Each row of a before or after table is a point. The points were changed in one or more steps. Then noise was added and the rows were shuffled. The steps act on how far a point lies along the listed directions, d1 being the first. Write out the steps. A step turns or swaps two directions, mirrors them in a line or flattens them onto one, adds a multiple of one to another, or multiplies one. Angles are multiples of 10 degrees, from the lower direction toward the higher: turns from -170 to 170, lines from 10 to 170 but not 90. Use the fewest steps. Two steps may share a direction if one is a turn and the other turns, adds or multiplies; they go together, in the order done. Otherwise the lowest direction goes first.
In the rows, 128 means zero.

Directions:
(1): [126  76 166]
(2): [181 148 158]
(3): [ 92 160 170]
Before (14 x 3):
[[129 127 128]
 [184 140 129]
 [188 104 141]
 [174  94 161]
 [132 117 103]
 [ 98 120 137]
 [107 138  93]
 [142 120 104]
 [ 82 109 100]
 [105 142 100]
 [ 76 127  83]
 [ 71  95  94]
 [129 102  65]
 [165  90  90]]
After:
[[126 127 125]
 [153 158 109]
 [167 105  93]
 [122 168  87]
 [147 163 122]
 [156  45 101]
 [ 96 158 134]
 [119 172  68]
 [139 187  93]
 [196 107  34]
 [196  59  41]
 [171  70 131]
 [119  54 112]
 [154 116  90]]
Steps: turn d1 and d2 by -80 degrees; multiply d3 by 2

Directions:
(1): [ 91 188 164 115 145 167]
(2): [140 164 137 140  48 115]
Before, 8 rows:
[[ 82 167 164 106 165 157]
 [150  91 115 127 101 102]
 [ 93 196 135 133 168 166]
 [142 209 164 139  42 138]
 [142 228 151 131  53 154]
 [152  64  94 132 148 143]
 [150  80  97 112 112 113]
 [121  95 119 138 148 107]]
After:
[[113 109 138 110 174 140]
 [109 229 183 120 114 175]
 [121 239 164 123  98 177]
 [146 170 105 161  57 106]
 [141 138 130 135  49  94]
 [121  98 116  99 171 145]
 [149  66  95 129 162 150]
 [122  98 118 139 149 109]]
Steps: swap d1 and d2

Directions:
(1): [181 153 142 200 100 110 122 109 111 123 195]
(2): [ 82  82 113 135  85 116 178 156 162  82 174]
(3): [136  96  97 119 106 160  40 117 120  70 132]
(4): [ 91  97 130 172  71 152 104 113 141 203 107]
(5): [128 138  65 108 162 114 109 100 190 168 180]
Before (8 x 11):
[[171 199 152 117 193 110 107  97 121 203 106]
 [118 131 163 163  95 146 116 126 122 141 141]
 [ 92 101 131  88 119 159 106 146 119  81 113]
 [106  86 139 105 119 157  94 129 113  87  90]
 [151 107 113 128 139 126 107 131 131  80 159]
 [115 142 159 151  83 137 146 127 100 155  97]
 [140 157 109 102 171 114 149 100 166 141 154]
 [122 115 139  98 114 138 141 154  90  71  96]]
After (8 x 11):
[[108 110 135 110 110 153 104 141 114  80 134]
 [ 93 162 132  12 234 136 115 125 146 209   8]
 [108 138 157 142  87 140 145 129 103 157  88]
 [134 120 142 113 108 134 140 150  86  70 111]
 [164 113 117 146 133 122 105 126 125  78 175]
 [120 132 164 166  94 146 115 126 122 140 142]
 [110  88 140 109 117 156  95 128 111  86  93]
 [133 155 107  94 176 116 149 103 168 142 146]]
Steps: add 1.5 times d2 to d1

Directions:
(1): [150 109 153 156 136 106 113 155  96 198 120  95  69 197]
(2): [112 111 163  82 118 158  83 135 206 156 148 101  78  87]
(3): [157 133 112 138 219 153  77 191 129  86 154 127 133 133]
(4): [100  99 101  77 120 135 182 175  80  89 127  71  87 111]
Before (8 x 14):
[[ 93 140 129  98 100 142 135 133 156  88 126 114  99  79]
 [159 129 155 159 124 112  77  96 181 183 134 161 130 142]
 [133 132 136 145  87 107 173  65 116 157 101 159 153 174]
 [141 112 175 113 111 125  46 107 181 210 132  97  86 132]
 [137 121 110 108 130 136 147 140 127 115 124 124 124 102]
 [137 131 186 166  66  94 106  28 168 210 102 176 136 126]
 [135 103 109 147  98  87 202 166  37 167  94 106 100 188]
 [122 126 177 144  73 110 127  77 163 228 113 109  82 159]]
After:
[[136 127 110 102 126 137 150 138 129 112 123 125 129  96]
 [136 132 138 143  91 108 168  61 114 159 103 159 150 175]
 [122 124 187 148  73 108 118  81 159 242 109 102  72 169]
 [139 100 114 158  99  81 199 175  39 178  92  99  87 207]
 [ 90 148 126  93  96 147 138 127 157  84 127 119 108  78]
 [142 107 174 118 108 121  47 114 178 221 129  97  76 141]
 [136 130 186 168  66  90 110  29 163 211 103 176 138 132]
 [160 129 157 161 128 107  80  96 179 183 133 158 130 148]]
Steps: multiply d1 by 1.3

Directions:
(1): [100  96 101 151 130 160 138 117  56  76  80 112  54 130 168 134  95  63
 129 137]
(2): [ 87  57 121  90  76 141 124  93 100 133 142 182 108 122 122  75 176 167
 173  83]
(3): [ 75 152 147 132 108 126  90  76 133 147  42 187 186  98 112 145 129  87
  91 130]
Before (11 x 20):
[[130 161 139 153 145 136 110 112 117 101  83 118 118 124 134 166  96  84
   99 154]
 [147 119 124 127 127 127 135 141 139 138 150 124 112 141 131 112 131 141
  143 124]
 [134  96 110 127 131 139 140 139 100 118 129 108  93 129 150 122 110 112
  126 133]
 [116 142 152 134 124 128 115 108 140 148 112 150 180 119 124 142 130 115
  116 126]
 [108 133 130 140 139 128 122 116 117 123  88 132 139 121 120 131 124  95
  110 131]
 [ 93  93 131 133 105 126 133 109 106 125 104 142 125 115 128 114 147 131
  140 104]
 [ 95 126 117 121 107 146 117 105 106 132  92 172 131 105 124 132 131 104
  118 122]
 [156 133 120 143 141 135 147 146 128  99 123 103 109 125 137 136 120 119
  124 139]
 [130 139 128 129 109 118 120 114 138 157 152 149 169 122 111 120 146 170
  135 122]
 [162 137 137 139 144 129 144 149 124 115 156  96 120 137 139 149 118 138
  127 141]
 [173 143 133 125 139 104 148 164 168 146 191 102 149 124 110 125 140 179
  122 134]]
After:
[[117 168 142 136 108 110 102  98 155 172 114 170 211 109  99 138 141 152
  109 130]
 [130 111 126 120 114 128 127 126 137 143 138 145 121 134 125 106 141 142
  144 115]
 [176  91 104 128 137 142 172 168 111  86 182  81  60 143 148 107 134 156
  164 123]
 [192 126 113 150 168 143 158 175 103  73 185  44  36 162 158 145  93 129
  146 152]
 [182  86 119 118 134 137 170 171 107 103 227  77  66 156 149 112 141 188
  176 118]
 [ 85 175 130 145 123 141  99  93 119 138  33 177 169  92 120 170 104  57
   74 147]
 [120  81 107 122 120 144 138 128  88 114 123 119  84 126 152 114 116 111
  133 125]
 [ 53 145 152 153 106 120  97  68 118 140   8 180 191  86 116 152 128  70
   84 124]
 [183 101 123 101 122 107 162 174 164 148 248 101 122 135 109  89 169 231
  163 109]
 [140 163 152 145 145 123 123 130 152 146 125 124 181 126 126 156 116 113
  107 140]
 [129 139 124 150 157 128 135 138 118 114 108 103 123 132 128 139 111  94
  111 141]]
Steps: multiply d1 by 1.3; turn d2 and d3 by 70 degrees; multiply d3 by 3

Directions:
(1): [197 114 172 174 160 197  96 109 161 195 129 117  67  86 177 152 143 139
 162 187 123 115 109 107  91 103  83  91 122 135 112  54  94 209 131 141
 134 126  95 101 108 136  84  59 125 145 107 153]
(2): [133 110 140 108 181 110  77 154  68 129  85 128 133 122  83 130 144 131
 149 168 100 154 181 196 181 105 111 201 157 233  88 122  76  83 122  63
 139 157  95 160 128 123 115  69 128 156 112 142]
Before (10 x 48):
[[104  97 156 132 169 106 104 151  77 156 109 141 117 122  81 126 126 113
  147 150  99 129 165 190 161 135  93 170 148 232 101 102  87  96 123  89
  125 158 106 130 111 124  98  78 122 165 122 143]
 [194 123 180 183 129 199 116  86 176 186 180 101  49  70 217 157 141 145
  133 162 123 101  77  75  77  97  84  73 109  96 135  63 112 243 136 188
  127 131 135 101 120 130  97  77 130 105 109 165]
 [210 105 219 162 174 210  80 116 151 212  86 101  49  67 193 179 155 129
  197 234 124 124 126 111 112  77  69  86 112 174 107  23  82 218 101 135
  136 125  90  95 116 138  40  54 130 157 105 186]
 [ 94 122 139  79 171  84  70 144  53  89  82 139 186 130  74 139 139 120
  138 128  86 132 190 222 193 110 110 249 158 209 109 127  91  49 121  73
  108 164 107 177 126 114 125 102 137 142 106 112]
 [165 128 141 125 137 158  90 122 142 149 120 139 121 124 133 110 126 119
  135 160 126 125 148 111 143 116 118 149 142 129 128 122 105 152 130 141
  145 123 102 123 136 108 126 122 126 131 137 138]
 [ 86 137  95 134  87  86 129 136 137  87 152 136 148 165 131  88 107 124
  106  87 138 114 132 114 108 145 147 122  98  79 177 167 152 102 109 144
  115 144 140 123 115 119 162 171 128 121 149 115]
 [ 95 129  86  44 144  52 116 169  26  57  71 148 196 156  42  90 113 128
  119  79 106 172 189 204 222 159 163 215 161 229 106 219  89  14 101  42
  148 148 157 208 175 131 153 164 134 156 140 128]
 [174 110 146 165 163 168  96 122 121 151 120 119  91  98 153 148 146 156
  162 184 120 119 117 130 113 103  85 115 124 163 115  82 110 162 126 124
  145 143  97 124 110 141 128  76 132 143 107 170]
 [156 147 158 155 108 186 128 117 193 184 176 130  67 108 189 133 126 111
  105 124 139 103  57  56  63 141 102  62 107  43 134 108 138 198 141 170
  109 113 136 116 122 149  95 131  99 128 127 131]
 [ 67 145  99 117  86 109 191 119 151  64 154 112 159 146 140 140 117 124
   97  86 153 129  95 113 126 140 171 132 110  64 145 174 176 100 148 150
  111 122 180 152 148 134 171 201 143 100 173  95]]
After:
[[145 130 172 140 106 161 146 110 168 149 115 112 100 108 181 157 133 119
  151 150 150 115 104  79 109 116 125  63  94  87 149  93 152 180 101 172
  123 103 144  97 135 133  87 160 133 122 138 153]
 [107 125  97  47 158  64 102 168  23  70  67 143 192 146  41  96 117 131
  129  93 102 171 197 206 225 151 156 219 163 249  96 204  75  20 105  32
  148 153 144 207 171 130 146 143 135 160 134 136]
 [111 128 133 138 135 140 142 123 142 107 131 104 126 117 147 155 133 133
  125 143 131 136 112 137 131 113 133 149 125 126 116 124 125 126 149 124
  122 136 140 153 137 138 137 129 142 127 151 120]
 [ 73 107 134 119 133  85 139 150  85 128 123 144 140 142  79 115 112 108
  127 109 112 126 150 176 157 154 117 159 140 194 120 136 119  79 121 108
  119 147 132 127 120 125 123 129 122 149 138 127]
 [165 136 161 175  98 181 144  86 181 160 193 105  69  88 214 148 131 141
  113 131 132  97  69  61  76 114 104  59 100  63 153  94 141 227 137 202
  123 122 158 101 125 130 116 122 132  89 121 151]
 [140 123 119 150 126 143 133 122 127 118 137 123 119 123 149 136 134 150
  141 142 134 117 103 115 107 124 111 105 115 120 136 119 147 141 128 145
  138 132 123 124 118 140 153 133 133 125 124 154]
 [155 147 158 155 111 189 127 117 193 187 176 130  68 105 190 136 124 112
  109 129 138 105  56  60  64 143 101  59 107  42 133 106 136 198 143 170
  111 114 135 116 120 149  96 129  99 128 126 134]
 [154 130 132 121 122 147 107 122 144 138 126 144 130 134 131 104 120 116
  123 143 132 125 145 107 137 127 126 144 139 111 136 135 122 141 131 148
  140 118 112 122 139 109 136 144 130 124 142 131]
 [ 76 130 126  73 153  70  92 143  57  70  92 145 198 141  69 131 130 120
  124 106  94 129 183 212 189 116 124 241 153 186 121 144 110  37 123  84
  106 159 123 176 133 112 140 131 140 132 116 103]
 [119 126 121 147 121 110  97 137 130 118 136 129 121 141 136  95 118 128
  128 129 123 116 144 132 109 124 120 133 107 120 154 134 118 123 108 127
  124 156 114 122 107 121 137 117 126 139 134 133]]
Steps: flatten d1 and d2 onto the line at 130 degrees
